Rows are points. To make a cloud, some directions were put in groups of two or more. Within a group, all points are equally far from the middle, so they leave a hole (a ring in 2 directions, a hollow ball in 3). The other directions are filled evenly. Then the cloud was stretched, turned, moved and blurred a little. Count the holes, and give their numbers of directions, smallest first.
In the rows, zero is written as 128.

Cloud:
[[ 94 165]
 [134 181]
 [102  78]
 [148 177]
 [ 86 155]
 [180 139]
 [182 128]
 [178 102]
 [118 180]
 [175  97]
 [160 170]
 [126 181]
 [126 180]
 [174  95]
 [ 93 164]]
Holes: 1 (2)

Cloud (21 x 3):
[[136 103 104]
 [138  97 135]
 [112 150 153]
 [109 141 108]
 [176 107 142]
 [187 155 133]
 [159  93 151]
 [113 171 172]
 [134 118 137]
 [181 117  78]
 [112 203 165]
 [ 99 197 166]
 [119 136 188]
 [208 124 165]
 [ 93 208 186]
 [ 75 206 160]
 [148 109 193]
 [128 143 112]
 [ 97 213 152]
 [179 167 135]
 [120 103 114]]
Holes: 0

Cloud:
[[ 89 194 139]
 [156  78 174]
 [136 162 163]
 [127 199 138]
 [205  78 122]
 [121 166 213]
 [189 156 173]
 [143 139 198]
 [102 141 106]
 [153 164 138]
 [ 98 113 136]
 [ 86 138 132]
 [108 193 106]
 [ 89 154 155]
 [189 176 122]
 [ 78 115 143]
 [164 156 140]
 [164  67 150]
 [153  99 125]
 [159 119 193]]
Holes: 0

Cloud (22 x 3):
[[126  96  90]
 [ 69 154 115]
 [162 145  77]
 [ 65 118  99]
 [ 73 163  93]
 [182 146 169]
 [156  82 120]
 [ 89 106  83]
 [ 72  96 113]
 [193 108 133]
 [116 106 171]
 [182  94 132]
 [131 150  66]
 [180 179  95]
 [118 197  95]
 [194 110 128]
 [167 136 176]
 [181 143  91]
 [135  84 166]
 [125 150  65]
 [141  89 171]
 [ 70 103 105]]
Holes: 1 (3)

Cloud (32 x 4):
[[137 156  94 109]
 [121 117 149 147]
 [101 155 142 145]
 [131 219 102 121]
 [106 208  56 109]
 [141 185 105 157]
 [135 125  74 169]
 [120 193 139 129]
 [112  99  60 166]
 [141 156  63  61]
 [117 178  85  64]
 [142 120  74 154]
 [ 87 202  58 175]
 [164 185  62 133]
 [205 150 108 104]
 [168 166 105 153]
 [161 160 137 132]
 [143  82  95 155]
 [174 144 114  69]
 [117 167 126 121]
 [142 150 118 151]
 [135 135 161 164]
 [102 130 120 117]
 [158 147  47 177]
 [101 179 119 179]
 [151 150  86 113]
 [195 180 108 128]
 [200 157  49 151]
 [ 91 172 129  81]
 [155 101 118 116]
 [161 176 149 181]
 [199 133 101 147]]
Holes: 0

Cloud (28 x 4):
[[195 108 142  93]
 [ 93 120 120  93]
 [144 179 135 126]
 [ 97 155 108 135]
 [152  85  88 143]
 [159  74 130  66]
 [112 140 154 116]
 [137 117  88  62]
 [132 165 146  71]
 [123 128  84  78]
 [ 82  70 141 113]
 [151 164 158  56]
 [162 135 165 104]
 [ 76  67  93 119]
 [138  35 120 124]
 [205 174 135 101]
 [161 140 132 147]
 [198 126 107 107]
 [193 110 153  69]
 [ 97  62  76 128]
 [123 117 136 180]
 [122  58  80 164]
 [124 107 110 190]
 [213 147 155  72]
 [172  84 149  97]
 [171 103 157  61]
 [117 169 106 137]
 [162 103 154  56]]
Holes: 1 (3)
